Each row of a before or after table is a point. One or more steps were done to the points. Then noise was added and the rows were shuffled. The steps act on how far a point lies along the listed directions, d1 being the first. What was done? A step turns or swaps two directions, mirrors them in a line or flattens them onto one, adds a multiple of one to another, or multiplies one. Angles are multiples of 10 degrees, from the lower direction toward the higher: turns from -170 to 170, lines from 10 to 170 but not 90. Use the fewest steps. Two steps may share a direction if one is a turn and the other turns, adds or multiplies; they go together, in the order done. Otherwise the lowest direction goes first.

Directions:
(1): [-3.1  4.1 -1.4]
(2): [ 3.7  1.6 -3.5]
(3): [2.3 3.1 3.8]
Before (12 x 3):
[[ 4.8 -4.4 -3.3]
 [-1.8  0.8 -1.4]
 [ 1.7 -3.7 -5.8]
 [-4.0  1.4  1.6]
 [-0.3 -2.8 -0.7]
 [ 1.9 -3.6 -0.5]
 [-2.0 -6.0  1.2]
 [-3.9  1.2  4.3]
 [-3.6  2.1 -2.5]
 [-2.1 -6.2  2.2]
 [-0.3  0.0 -3.5]
 [-0.2 -5.4  1.5]]
After (12 x 3):
[[ 5.3  4.9 -0.1]
 [ 0.9 -0.3  7.2]
 [ 5.7  3.5  0.6]
 [ 2.2  1.3  1.5]
 [ 0.5 -2.4  2.8]
 [ 0.9 -2.2  0.3]
 [ 0.5  3.3  2.6]
 [ 2.9  4.6  0.8]
 [ 2.1 -5.0 -0.4]
 [ 2.2 -2.2 -3.7]
 [-1.1  2.9  6.6]
 [ 1.9  0.1 -5.2]]
Steps: turn d1 and d3 by -130 degrees; multiply d2 by -1

Directions:
(1): [-2.8  5.1  2.2 -0.1]
(2): [-2.8  0.8 -5.5 -0.2]
(3): [-4.5 -3.2  1.7  2.2]
(4): [-1.6 -1.3  0.8 -5.8]
Before, 14 rows:
[[-1.2 -2.5  8.2 -3.0]
 [-0.8  1.6  7.7 -1.0]
 [-0.1 -0.7 -0.6  4.9]
 [ 1.6 -3.5  5.4 -0.7]
 [-1.1 -0.5 -1.4  4.2]
 [ 4.4 -2.7  0.6  0.7]
 [ 3.1 -4.8  5.9  2.4]
 [ 0.9  0.4  0.6  2.2]
 [-1.9  1.6 -3.0  4.6]
 [-1.1  0.0  0.4  3.0]
 [-0.5  1.7 -3.3  2.8]
 [-2.0 -2.1 -0.9  0.7]
 [ 0.7  1.4 -2.8  2.2]
 [-2.4 -1.1  9.7  1.0]]
After (14 x 4):
[[-0.6  3.0 -2.7  2.3]
 [ 8.3  3.1  5.2 -0.5]
 [-1.5  0.3 -4.3  1.8]
 [-1.4 -0.3 -3.1  2.1]
 [ 6.8 -0.6  4.1 -1.0]
 [-1.2  2.8 -0.4 -1.3]
 [ 1.7  3.3  6.9  3.6]
 [ 1.3  2.0 -1.3  1.1]
 [-2.1  0.1  3.5  2.9]
 [ 5.4  1.4  6.8 -2.9]
 [ 2.0  1.9  6.0  0.7]
 [ 1.1  0.4 -0.7  2.0]
 [-0.2  2.0 -5.3  2.3]
 [ 0.1  3.2 -1.8  3.4]]
Steps: turn d1 and d3 by -140 degrees; turn d2 and d4 by 20 degrees

Directions:
(1): [ 1.5  6.0 -0.3  0.1]
(2): [-3.2  1.0  2.4 -4.7]
Before:
[[ 0.0 -3.3 -0.3  1.0]
 [ 4.2  6.2 -3.4  3.1]
 [-0.9 -4.0  1.0  0.1]
 [ 2.0  8.9 -1.7  2.3]
 [ 0.7 -2.1 -0.4 -1.2]
 [ 2.3  0.6  0.1  1.2]
 [-0.6  2.1 -1.0  0.0]
 [-0.7 -4.3 -0.1  0.6]
 [-0.5 -1.3  0.1  1.4]
 [-1.5 -1.0 -0.3  0.4]
 [ 1.0 -0.7 -2.1  2.4]
 [-0.4 -2.1 -1.0  2.0]
 [ 9.8 -0.3 -5.5 10.3]]
After, 13 rows:
[[ 1.1  1.5 -0.1 -2.2]
 [-0.7  1.8  0.0 -0.6]
 [-2.0  1.0  1.0 -1.7]
 [-1.3 -8.6 -2.3  3.4]
 [-1.5 -9.0 -1.5 -0.1]
 [-6.2 -9.7  4.7 -8.4]
 [ 0.0 -1.8  1.5 -0.9]
 [-0.8 -1.1 -1.2  1.7]
 [-2.2 -1.2  0.3 -2.1]
 [-1.2  1.9  1.6 -1.9]
 [-0.8  2.7  1.1 -2.8]
 [-1.8  0.7  0.8 -0.4]
 [-0.8  3.7  1.8 -1.7]]
Steps: turn d1 and d2 by -140 degrees
